Each row is a point. Each copy is the shape, with its points in the same order, turned, moved and blurred by noise. Is it also mirrored, or only turned?

Shape (5 x 2):
0:  .02 -.02
1: -.31  .33
2: -.17  .35
3:  .13  .34
4:  .73 -.48
Copy 1 (5 x 2):
0: -.14  .07
1:  .33  .09
2:  .20  .18
3:  .02  .33
4: -.94  .37
Copy 1 is: mirrored
Copy 2 (5 x 2):
0:  .01  .05
1: -.44  .14
2: -.38  .32
3: -.09  .40
4:  .84  .08
Copy 2 is: only turned
Copy 3 (5 x 2):
0: -.06  .06
1: -.21 -.41
2:  .01 -.34
3:  .26 -.22
4:  .27  .78
Copy 3 is: mirrored

Shape (6 x 3):
0: -.45 -.43  .38
1: -.31 -.21  .64
2: -.09  .62 -.22
3:  .35  .75  .66
4:  .08 -.10  .04
5:  .26  .23 -.28
Copy 1 (6 x 3):
0: -.43  .18  .65
1: -.27 -.16  .74
2:  .15 -.37 -.33
3:  .52 -.94  .44
4:  .23  .11  .29
5:  .43  .02 -.14
Copy 1 is: mirrored
Copy 2 (6 x 3):
0: -.21  .51 -.66
1: -.38  .64 -.26
2: -.49 -.50  .13
3: -.57  .22  .74
4:  .02  .11 -.10
5:  .01 -.40  .20
Copy 2 is: mirrored

Shape (8 x 4):
0: -.15  .43 -.01 -.19
1:  .09 -.29 -.09 -.58
2: -.04 -.18  .13  .06
3: -.19 -.11  .22  .05
4:  .93  .43 -.22 -.02
5: -.03 -.29 -.15  .04
6: -.13  .01  .20 -.16
7: -.09 -.09 -.20 -.13
Copy 1 (8 x 4):
0: -.17  .41  .13 -.12
1: -.01 -.14 -.17 -.65
2: -.05 -.25  .09  .04
3: -.19 -.23  .20  .00
4:  .88  .44 -.21  .03
5: -.10 -.28 -.24 -.06
6: -.16 -.09  .23 -.20
7: -.14 -.03 -.24 -.17
Copy 1 is: only turned
Copy 2 (8 x 4):
0: -.26 -.21 -.24 -.24
1:  .21  .14  .30 -.60
2:  .17 -.02  .15  .06
3:  .09 -.17  .22  .07
4:  .51  .28 -.89 -.37
5:  .12  .25  .21 -.01
6:  .04 -.23  .13 -.15
7: -.03  .17  .11 -.19
Copy 2 is: mirrored
Copy 3 (8 x 4):
0: -.29  .43 -.23  .21
1: -.42 -.24 -.54 -.21
2: -.06 -.21 -.03  .13
3: -.09 -.08  .15  .06
4:  .00 -.09 -.89  .94
5:  .11 -.17 -.22 -.05
6: -.29 -.01 -.02  .10
7: -.02  .01 -.35 -.04
Copy 3 is: mirrored

Shape (12 x 6):
0:  .25  .05 -.12  .01  .20  .11
1:  .27 -.40 -.30 -.66 -.32  .10
2:  .49 -.60  .39  .31 -.09  .57
3: -.73  .23  .59 -.42  .12 -.45
4:  .44 -.01  .52  .69  .25  .43
5:  .43 -.25 -.09 -.20  .17  .05
6:  .27 -.19 -.39 -.13 -.25  .12
7:  .42 -.34 -.20 -.39 -.47  .13
8:  .53 -.28  .43 -.49 -.19  .35
9:  .54 -.43 -.08  .34 -.09 -.09
10: -.08  .40  .54 -.04  .16 -.69
11: -.13  .64  .43  .30 -.03 -.38
Copy 1 (12 x 6):
0:  .08  .33 -.21 -.19  .33  .12
1: -.45 -.01 -.82 -.33  .33 -.19
2: -.67  .41 -.29  .49  .30  .50
3: -.13 -.52  .62 -.24  .24 -.68
4: -.17  .66  .27  .54  .19  .56
5: -.09  .25 -.55  .00  .48 -.06
6: -.17  .08 -.70 -.20  .11  .13
7: -.42  .12 -.88 -.10  .12 -.11
8: -.79  .42 -.34  .07  .42 -.28
9:  .03  .24 -.58  .50  .19  .16
10:  .26 -.02  .41  .27  .18 -.64
11:  .30  .08  .60  .09 -.19 -.28
Copy 1 is: mirrored
Copy 2 (12 x 6):
0:  .54 -.17 -.02 -.14  .23  .09
1:  .29 -.45  .06 -.36 -.63 -.07
2:  .94 -.52  .14  .64  .11 -.54
3: -.85 -.10  .46  .23  .28  .07
4:  .94 -.09  .15  .63  .68 -.12
5:  .53 -.39 -.05 -.24  .06 -.17
6:  .57 -.11 -.11 -.15 -.31 -.01
7:  .53 -.23  .03 -.17 -.55 -.34
8:  .48 -.52  .61 -.04 -.13 -.44
9:  .62 -.06 -.40  .02  .05 -.53
10: -.43  .34  .14 -.03  .60 -.20
11: -.07  .56  .26  .20  .57  .02
Copy 2 is: only turned
Copy 3 (12 x 6):
0:  .06 -.05  .18  .12 -.32  .21
1:  .15 -.12  .49 -.48 -.84 -.29
2:  .88  .27  .17 -.33 -.24  .48
3: -.11 -.09  .34 -.01  .59 -.94
4:  .57  .33  .05  .21  .16  .68
5:  .31 -.14  .30  .03 -.54  .04
6:  .04  .13  .18 -.26 -.70  .03
7:  .22  .18  .45 -.39 -.81 -.13
8:  .63  .04  .79 -.28 -.39  .04
9:  .54  .33 -.08  .09 -.61  .11
10:  .05  .24  .36  .61  .29 -.59
11: -.21  .49  .22  .44  .41 -.22
Copy 3 is: mirrored

Shape (12 x 8):
0: -.15  .17 -.72  .08 -.54  .15  .21  .04
1:  .22  .20 -.26 -.25  .30 -.85  .10 -.26
2:  .43  .27 -.39 -.33 -.10 -.37 -.31 -.24
3: -.26 -.33 -.27 -.06 -.45 -.13  .20 -.11
4: -.37  .13 -.10 -.07 -.25 -.10 -.14  .07
5:  .02  .07  .03 -.33  .21  .66  .72  .37
6:  .27 -.30  .05  .41  .27  .76  .55  .70
7: -.08 -.34 -.43 -.26  .01  .29  .08 -.15
8:  .31 -.29 -.02 -.13  .20  .33  .69  .58
9:  .54  .33  .11 -.27 -.06 -.50 -.05 -.69
10: -.18 -.15 -.36 -.47 -.51 -.13 -.22  .16
11:  .00  .24 -.35 -.10  .16 -.41 -.28 -.39
Copy 1 (12 x 8):
0:  .20  .48 -.36 -.34 -.27  .28 -.64  .10
1:  .33  .05  .06 -.46  .31 -.82 -.09  .74
2:  .85  .09  .16 -.26  .18 -.37 -.09  .34
3: -.16 -.18 -.04 -.50 -.18  .08 -.32  .22
4:  .18 -.04  .05  .00 -.45 -.06 -.40  .26
5: -.25  .64  .26  .05 -.36  .34  .51  .16
6: -.37  .34 -.10  .53  .05  .82  .59  .25
7:  .05  .03 -.27 -.37 -.21 -.11  .16 -.21
8: -.21  .38  .12 -.17 -.05  .43  .57  .45
9:  .55  .12  .40 -.28  .55 -.61 -.12  .13
10:  .52 -.21  .00 -.46 -.42  .07 -.23  .28
11:  .42  .04 -.23 -.15  .05 -.66 -.30  .22
Copy 1 is: mirrored
Copy 2 (12 x 8):
0: -.35  .51 -.31  .34 -.05 -.19  .41  .23
1:  .05  .23  .61  .04  .04 -.51 -.43 -.43
2:  .13  .34 -.03 -.04 -.28 -.17 -.39 -.35
3: -.44 -.06  .05  .27 -.31 -.34  .42 -.06
4: -.54  .11  .08  .22 -.19 -.09 -.17  .20
5: -.30 -.35 -.19 -.44  .78 -.01  .44  .34
6:  .17 -.54 -.15  .17  .70  .50  .69  .31
7: -.35 -.24 -.33  .12  .09 -.21  .13 -.24
8:  .15 -.53  .11 -.19  .58 -.16  .56  .30
9: -.14  .35  .45 -.45 -.27  .01 -.29 -.75
10: -.35 -.03 -.29  .05 -.56 -.38 -.09  .19
11: -.31  .30  .16  .15 -.13 -.25 -.49 -.45
Copy 2 is: only turned
Copy 3 (12 x 8):
0:  .09  .27 -.62  .04 -.17  .44 -.05 -.09
1:  .11 -.07 -.39 -.46  .59 -.38  .53 -.47
2:  .44  .37 -.14 -.52  .40  .00  .14 -.55
3: -.21 -.25 -.31 -.37 -.19  .31 -.04  .00
4: -.02  .18 -.18 -.18 -.24 -.26 -.05 -.04
5: -.22  .29  .11  .21  .29  .09  .29  .74
6:  .15 -.22  .25  .94  .17  .35  .11  .63
7: -.02 -.01 -.04 -.30  .30  .33 -.33  .24
8:  .20 -.14  .01  .43  .24  .19  .41  .78
9:  .03  .21  .10 -.60  .40 -.08  .56 -.71
10:  .34  .02 -.38 -.66 -.24 -.01 -.12  .20
11: -.01  .14 -.17 -.52  .35 -.21 -.11 -.60
Copy 3 is: only turned

Shape (13 x 9):
0: -.02  .18 -.09 -.08 -.51  .18  .64  .43  .54
1:  .30 -.10  .65 -.55  .40  .02 -.09 -.07  .44
2:  .38  .17  .34 -.26  .58  .28 -.59 -.41 -.19
3:  .01 -.25 -.34  .16 -.06 -.14  .45  .12  .12
4:  .55 -.05 -.50  .14 -.29 -.01  .01 -.43  .00
5:  .11  .59 -.20  .00  .21 -.07  .04 -.65  .03
6:  .19 -.33 -.37  .16 -.53 -.50  .38  .34  .27
7:  .02  .27 -.14 -.27 -.11 -.15 -.17 -.32 -.20
8:  .68  .12 -.33  .15 -.06 -.50  .11  .37  .17
9:  .29  .28  .17 -.18 -.09  .05  .29 -.16 -.24
10: -.20 -.08  .71 -.26  .03  .31 -.34  .24  .56
11: -.06  .18  .16 -.69  .31  .43 -.14  .08  .24
12: -.06  .35 -.28  .27  .01  .25  .07 -.40 -.33
Copy 1 (13 x 9):
0: -.40  .45  .29 -.62 -.54  .02  .34  .27  .17
1:  .27 -.07  .94  .43 -.12  .10  .05  .06  .02
2:  .38 -.61  .16  .85 -.04  .12  .05 -.08  .15
3:  .02  .40 -.06 -.45  .13  .11  .35 -.09 -.13
4:  .46  .20 -.37 -.01 -.27  .03  .67 -.38  .14
5:  .06  .25 -.19  .60  .14 -.03  .62  .00  .47
6:  .02  .76  .04 -.60 -.37 -.10  .19 -.39 -.24
7:  .24  .04 -.09  .23 -.10 -.29  .19 -.32  .36
8:  .54  .75 -.15 -.09 -.41  .00  .08 -.04 -.20
9:  .03 -.01  .00  .22 -.16 -.41  .37  .15  .01
10: -.30 -.28  .79  .14 -.48  .33 -.27 -.10  .13
11:  .12 -.31  .51  .11 -.17  .07 -.10  .23  .62
12: -.10 -.06 -.53  .19  .16 -.14  .37  .03  .20
Copy 1 is: mirrored
Copy 2 (13 x 9):
0:  .39  .46 -.47  .35 -.42  .06  .71  .23  .29
1:  .46  .22  .52 -.71 -.11  .15  .22  .44  .08
2:  .00 -.11  .49 -.82  .13  .44 -.12 -.20 -.24
3:  .04 -.12 -.48 -.09 -.23 -.38  .60  .02  .21
4:  .22 -.40 -.58 -.22 -.46  .05  .03 -.31 -.22
5: -.12  .14 -.06 -.59 -.64  .13  .13 -.56 -.10
6:  .26  .00 -.75  .24 -.35 -.63  .28  .36  .06
7: -.28  .05 -.10 -.30 -.48  .15 -.02 -.03 -.21
8:  .37  .30 -.81 -.35 -.04 -.40  .07  .09 -.25
9:  .05  .16 -.04 -.22 -.36  .13  .46 -.04 -.47
10:  .33  .33  .62  .02  .12  .22  .11  .33  .51
11: -.05  .23  .25 -.47 -.10  .60  .34  .31  .30
12: -.34 -.10 -.14 -.12 -.30  .17  .37 -.63 -.15
Copy 2 is: only turned
